Each wall is flat, endless, passes through zero and stands at right angles to its row. A trip goes straight from one point to another. List the walls that it crosses, first one first.

Walls:
(1): [0.18 0.12]
(2): [-0.57 -0.44]
(3): [-0.17 -0.31]
(4): [0.13 0.35]
Trips:
[-0.22  0.22] to [-0.28  0.01] => 3, 4
[-0.02 -0.15] to [ 0.02 -0.15] => none
[-0.14  0.30] to [-0.64  0.14] => 1, 2, 3, 4
[ 0.24 -0.17] to [0.08 0.43] => 3, 4
[-0.36  0.24] to [-0.05  0.48] => 2, 1
[-0.03  0.54] to [-0.72  0.04] => 1, 2, 3, 4
[-0.09 -0.02] to [ 0.25 -0.17] => 1, 2

Walls:
(1): [-0.52  0.01  0.34  0.15 -0.14 -0.11]
(2): [ 0.02  0.92 -0.57 -0.21 -0.40  0.21]
(3): [ 0.04  0.06 -0.38 -0.19  0.30  0.14]
(4): [-0.44  0.39 -0.11 -0.16  0.09  0.04]
Trips:
[-0.32  0.25  0.07  0.63 -0.22  0.48] to [ 0.22 -0.04  0.52 -0.38 -0.60 -0.32] => 4, 2
[-0.19  0.09 -0.44  0.41 -0.38  0.34] to [-0.13  0.44 -0.78  0.22  0.00 -0.16] => 1
[ 0.15 -0.37  0.33  0.08  0.21 -0.24] to [-0.29  0.16  0.21  0.12 -0.27 -0.16] => 4, 2
[-0.38  0.30 -0.12 -0.04  0.16  0.05] to [-0.07 -0.45  0.18  0.13  0.05  0.40] => 2, 4, 3

Walls:
(1): [-0.08  1.00  0.07  0.51  0.28  0.58 -0.49 -0.16  0.26  0.77 -0.30]
(2): [-0.63  0.34  0.00  0.13 -0.27  0.20 -0.50 -0.40 -0.20  0.18  0.04]
(3): [-0.16 -0.12  0.19 -0.09  0.30 -0.16  0.18  0.30  0.42  0.16  0.36]
(4): [-0.17 -0.13  0.44 -0.44  0.47  0.36  0.20  0.30 -0.73  0.11 -0.51]
(5): [ 0.29 -0.26 -0.06  0.17 -0.73  0.26 -0.70  0.12  0.05  0.37  0.18]
(6): [ 0.30  0.24 -0.37  0.16 -0.08  0.13  0.36 -0.30 -0.29  0.62 -0.04]
Trips:
[ 0.03 -0.50 -0.11  0.41 -0.23 -0.14  0.09  0.24 -0.22  0.24 -0.23] to [ 0.15  0.31  0.59 -0.27 -0.08 -0.20  0.25 -0.22 -0.36  0.08  0.25] => 5, 3, 2
[-0.05 -0.15 -0.03 -0.33 -0.23 -0.27  0.45 -0.24 -0.05 -0.26  0.34] to [-0.10  0.01  0.07  0.29 -0.40  0.30 -0.08 -0.05 -0.31 -0.02 -0.22] => 3, 6, 2, 5, 4, 1
[-0.59 -0.16  0.64  0.03  0.57 -0.01 -0.15 -0.17  0.14 -0.09 -0.09] to [-0.01  0.19  0.26  0.80 -0.16 -0.28  0.41  0.20 -0.41 -0.11 -0.14] => 3, 6, 2
[ 0.10  0.21  0.26  0.21 -0.03  0.39 -0.08  0.34  0.07  0.26  0.23] to [ 0.51 -0.16  0.03 -0.47 -0.18 -0.12 -0.15 -0.12 -0.34  0.42  1.34] => 4, 2, 1
